Every row gives one point. Each copy is the shape, with its points in the same order, turned, moved and blurred by noise. Say if it was mirrored as well.

Shape (6 x 2)
[[-2.0 -4.7]
 [-1.0 -1.4]
 [ 5.3  5.5]
 [ 1.1  0.8]
 [-6.1 -4.7]
 [-1.7  1.2]]
Copy 1 (6 x 2)
[[ 2.4 -6.0]
 [ 1.1 -3.6]
 [-5.4  3.8]
 [-1.1 -0.3]
 [ 6.2 -6.4]
 [ 2.3 -1.2]]
Copy 1 is: mirrored
Copy 2 (6 x 2)
[[-5.6  1.3]
 [-2.8  0.0]
 [ 7.0 -0.1]
 [ 0.7 -0.2]
 [-8.0 -1.4]
 [-1.0 -2.3]]
Copy 2 is: mirrored
Copy 3 (6 x 2)
[[-2.7 -5.6]
 [-2.6 -1.9]
 [ 1.7  5.9]
 [-0.8 -0.2]
 [-6.7 -5.9]
 [-3.7  1.0]]
Copy 3 is: only turned

Shape (9 x 3)
[[-4.5 -3.0  6.4]
 [-2.0 -2.6  1.9]
 [-2.9  1.6 -1.2]
 [ 2.7  2.4 -3.8]
 [ 3.4 -2.5  4.3]
 [-1.1 -4.1  2.8]
 [ 5.6 -4.0  4.9]
 [ 2.8 -2.3 -2.6]
 [ 5.5  5.7  1.5]]
Copy 1 (9 x 3)
[[-1.8 -5.6  7.1]
 [-3.3 -2.2  3.1]
 [ 0.2 -2.3  0.2]
 [-0.8  4.4 -1.5]
 [-4.5  1.8  6.7]
 [-5.3 -2.0  4.8]
 [-6.2  3.4  8.6]
 [-4.9  3.0 -0.5]
 [ 2.4  7.2  3.1]]
Copy 1 is: mirrored
Copy 2 (9 x 3)
[[ 5.5 -5.0  7.0]
 [ 3.3 -3.8  2.4]
 [ 5.6 -0.4 -0.7]
 [ 0.8  1.5 -4.0]
 [-2.2 -3.0  3.8]
 [ 2.0 -5.1  2.9]
 [-4.1 -4.1  3.7]
 [-0.2 -2.8 -2.7]
 [-2.5  5.6  0.7]]
Copy 2 is: mirrored
Copy 3 (9 x 3)
[[-7.5 -5.7  3.3]
 [-4.7 -1.1  1.9]
 [-2.4 -1.1 -2.5]
 [ 2.8  2.7 -1.1]
 [-1.9 -0.3  6.7]
 [-5.3 -0.5  4.2]
 [-0.5  1.0  8.7]
 [-1.2  4.4  1.5]
 [ 6.1 -1.3  2.9]]
Copy 3 is: mirrored
Copy 4 (9 x 3)
[[-4.9 -6.7  4.9]
 [-4.3 -1.7  3.2]
 [-5.5 -0.7 -2.5]
 [-1.8  3.2 -4.1]
 [ 2.2 -1.8  3.8]
 [-3.6 -2.0  4.7]
 [ 3.3 -0.7  4.9]
 [-1.4  3.3  0.4]
 [ 4.1 -1.8 -4.8]]
Copy 4 is: mirrored

Shape (8 x 4)
[[ 3.4  2.7  6.9 -2.2]
 [-0.4 -6.9 -1.5  4.8]
 [-3.8 -4.6  1.7  0.2]
 [-6.6 -1.8 -3.5  5.1]
 [-0.2  3.0  2.5  5.4]
 [ 0.0 -1.1  3.6 -2.4]
 [ 6.0  0.0  1.3 -3.1]
 [ 3.7 -1.2 -3.2 -4.9]]
Copy 1 (8 x 4)
[[-4.4 -1.0  3.5  6.2]
 [ 7.2 -1.3 -3.5  1.2]
 [ 3.4 -4.4 -0.6 -0.8]
 [ 5.8  2.0 -0.6 -5.7]
 [ 1.9  4.3  4.4  1.7]
 [-1.2 -3.8  0.9  2.2]
 [-5.2 -0.5 -3.6  5.8]
 [-3.7 -0.5 -6.7  1.7]]
Copy 1 is: mirrored
Copy 2 (8 x 4)
[[ 0.0 -1.7  0.2 -8.4]
 [ 4.4 -6.8  1.7  5.0]
 [ 1.6 -2.2  5.6  2.3]
 [-3.5 -2.8  2.4  7.7]
 [-4.2 -6.2 -0.8 -1.2]
 [ 1.7 -1.5  2.6 -3.2]
 [ 4.9 -1.3 -3.0 -4.8]
 [ 6.3  2.6 -2.5 -0.6]]
Copy 2 is: mirrored
Copy 3 (8 x 4)
[[-1.7  3.1  6.6 -6.0]
 [ 7.4  1.5 -3.8  2.3]
 [ 1.9  4.5 -3.2 -0.5]
 [-0.8  3.0 -4.6  6.5]
 [-0.6  4.0  5.3  4.1]
 [-0.3  2.7  0.6 -4.2]
 [ 0.8 -2.8  4.4 -5.0]
 [-0.8 -4.6 -1.6 -5.3]]
Copy 3 is: mirrored

Shape (11 x 6)
[[ 4.3  4.1 -0.5  1.5  1.5 -1.1]
 [ 0.3 -4.4  7.9  1.9 -4.6 -3.7]
 [-8.2 -5.0 -1.5 -7.3  2.8 -1.4]
 [ 0.0  9.5 -2.7  0.7 -3.5  2.2]
 [-2.3 -4.4  9.9  1.5  4.4 -5.4]
 [ 2.4 -0.8 -4.5 -1.1 -4.1  2.0]
 [-1.0 -3.1  1.3  1.2 -1.8  1.9]
 [ 0.1  0.8  2.6  0.1 -4.6 -1.8]
 [-0.2 -1.4 -4.5  0.6 -2.8  0.4]
 [ 3.5 -2.0 -2.4  0.2 -4.6 -3.9]
 [ 4.6  2.1  3.4 -8.5  0.7  1.7]]
Copy 1 (11 x 6)
[[  4.5   2.4   0.0  -1.5   1.6  -0.6]
 [ -0.3  -2.7  -3.5   4.5   4.3   9.0]
 [-11.5  -0.9   0.3  -0.8  -5.3   2.2]
 [  7.1   4.3   4.2  -2.7  -5.0   3.5]
 [ -6.5   2.9  -4.7   5.6   6.5   4.7]
 [  3.4  -4.8   2.6  -1.1  -3.7   0.9]
 [ -0.5  -2.4   1.5   4.2  -0.5   2.9]
 [  1.7  -0.9  -0.9   0.5  -0.5   6.5]
 [  1.9  -3.4   0.1   0.5  -4.8   0.5]
 [  3.4  -4.9  -3.7  -1.3  -1.4   2.4]
 [ -1.7  -0.4   5.1  -6.6   4.7   3.2]]
Copy 1 is: mirrored
Copy 2 (11 x 6)
[[  4.9  -1.8  -0.2   1.9   1.1  -0.5]
 [ -6.7  -6.0  -0.2   2.1  -7.3   0.4]
 [-10.9   3.3   0.0   0.2   6.5   2.7]
 [  6.8   3.9   4.0  -1.6  -0.9  -5.0]
 [ -7.8  -7.5   0.9   8.1  -0.7  -0.6]
 [  2.9   2.1  -0.4  -3.6  -1.7   3.9]
 [ -2.5  -0.4   3.5   1.0  -1.9   3.8]
 [ -1.7  -1.5   1.1  -0.9  -5.1  -0.7]
 [  1.6   2.9  -0.2  -0.3  -1.4   3.7]
 [  0.7  -0.6  -4.4  -1.5  -4.1   2.8]
 [  0.7  -6.1   1.5  -6.2   4.5  -2.4]]
Copy 2 is: only turned
